Each row is a point. Any point is a mix of the corners, with weights that add up to 1. It lies inside the corners' shape when no weight is negative. Say inside or outside, and name the corners with a negative weight.

Corners:
(1): [67 11]
(2): [-39  -4]
(3): [-35 -36]
Points:
[-32 -32] => inside
[-32 -17] => inside
[-30  -4] => inside
[55  2] => outside (2)
[30 12] => outside (3)
[ 30 -16] => outside (2)
[-32 -33] => inside
[42 -6] => outside (2)
[-32 -32] => inside

Corners:
(1): [ 51 -28  12  59  13 -53  12  43   8  36 -34]
(2): [-13  20 -44  63 -43 -67 -46 -34  32  -1 -55]
(3): [ 60 -33 -30   3  31 -69  16  42 -21 -34  63]
(4): [  8   6  45   0 -60  29   9  35  28  -3  -9]
(5): [ 25 -58 -13  32  27  32 -22 -11  18  -9 -51]
(6): [-47  21  39 -15  54 -15 -33 -37  -8 -39  37]
(7): [ 50  24  -8  22 -30  21  -6 -33 -11  47 -54]
(8): [ 12  -2  50 -28  48 -71 -79 -58  13 -22  35]
(9): [-10  -6 -38 -33 -19 -37  13  39 -39 -72 -65]
(10): [ 74  46  -5  35 -35  33  33 -37  77 -10   4]
(11): [ 10 -41  42   3 -39 -85  22 -16 -28 -24  26]
(12): [-27 -20  43 -27 -42 -54   1  -4  51  19  -7]
Points:
[ 25 -20  16   4   2 -35   6  11   4  -5   2] => outside (2)
[ 18   8  32 -10 -14 -28  30   7 -13  -6  20] => outside (2, 5, 8)
[ 27  -9  -4  16 -18 -33  -6  -1  13  -6 -18] => outside (6)
[ 30 -10  -4  12 -17 -27  -3   4  10  -6 -20] => outside (6)
[-25  10  23 -34 -13 -72 -35 -17 -30 -13   2] => outside (1, 5, 10)
[ 15  -8  16  20   5 -18 -19 -19  16   3  -4] => outside (9)
[  9 -12  10   9 -14 -24  -2   6   8  -7 -34] => outside (3)

Corners:
(1): [-26  38 -13  -3 -28  48 -22  -4  42 -29 -30  38   3  34 -44  55 -33   3
  63  12]
(2): [-27  54  13   1  43  24  -2  -9 -25 -29  19  -1  38 -43 -46  -6 -19 -63
  32  15]
(3): [ 60 -34  -4  83  23  55 -48  33 -69  11 -10 -40  26  -9 -30 -13  54 -72
  16 -20]
(4): [ 57  -7   7  13 -41  -6 -50 -26  12 -35 -16 -23  -2   9  28  65  30  22
  46 -54]
(5): [ 33 -35  23   3 -59  -7  12 -37 -23  25 -18 -10  36 -21 -15  32  63  -2
   6  42]
(6): [ 41  28 -21 -17   5  53   6  54 -25 -54 -33  26  60  53 -24 -58 -24 -17
  22  48]
(7): [ 92   4  -1  44 -12  64  20  32 -30   3  14 -12  41  77 -31   1 -45 -18
 -29  33]
(8): [-30 -45  -1   3  23 -50  16 -17  38  -2  62 -18 -35  28  19  -9   3  34
 -33  13]
(9): [-21 -13  20  42   1 -58  30  20 -49  26   5 -32 -49  -9 -57 -58  24 -22
 -49 -18]
(10): [-22 -58 -39  42  72   6  16 -11  22   7  73   3  54  37   8 -24 -38  19
  -8 -35]
(11): [-31 -45  -9  10 -16 -18  -8  10  26 -26 -36  58 -21 -31  10 -39 -42 -24
 -17   2]
(12): [ 50   2 -26  46 -39  -5 -77  49  -1  26 -49  14 -14  -3 -42   9 -46  17
  23  26]
(13): [-21  38 -40  40  35 -54 -15 -30  36 -28   2  23  30 -22 -39  65   0  -8
   8 -14]
(14): [ 85 -12  21  57 -34  39 -68 -40 -34 -61  73  -5  59   4 -21   7   6 -19
  69  63]
(15): [ 20  -1 -58  34 -39  28 -39 -10  49 -15  38   6  27 -73  10  -2 -23  33
  52   9]
(16): [ 72 -22 -51  -8 -45  81 -74  28  -3 -42  44  21  20  23 -41 -12  -8 -26
  58 -29]
(17): [-33  22  50   0  11 -28  -7 -66  14  27  46 -14 -21  10 -16   9  39  48
 -44  33]
(18): [ 27  12  -2 -27  45  43  34 -47  -1  35  49  40  -1  47  21  24 -15  50
   4 -14]
(19): [-39   7 -16  -6 -31 -12  13 -40 -34 -20  -5  37 -28  -5  19  38  23  49
  -6  15]
(20): [-32  33  48  -4 -14 -48  -4  24 -31   5  -6  18  12 -50   5 -12  46 -28
   7  24]
(21): [-27  23 -51  82 -40 -35  23 -38 -65  47  -2 -58 -29  21 -41  10  59 -84
  -9 -44]
Points:
[ -4   3  -9  14   4  11 -29 -35  26 -34  33  -1  26 -12 -19  23  15  21
  27   9] => outside (7, 11, 12, 18, 20, 21)
[  6  -8 -14  19  -1   5  -6 -25   7  -6  28   9   9  11 -10  14 -13   9
  11  -2] => outside (3, 6, 20)
[-14  19   0  19 -12 -19  -6 -21  12   7 -16   8  -8 -14 -13  40   7   3
   1  10] => outside (6, 9, 10, 14, 16)
[ 12  -6  -5  35   4  -4 -21 -21   2 -14  16  -4  18  -5 -22  10   5  -9
  19   9] => outside (7, 16, 19, 20)
[ -7  31 -10  26  -7   4  -3   2 -12  17   3   1 -17   8 -38  19  -3  -7
  -6   4] => outside (4, 5, 6, 10, 11, 14)
[  4 -13 -12  24  10  -2  -9  -9   5  -6  22   1  17  11  -6   6  -4   5
   8 -10] => inside
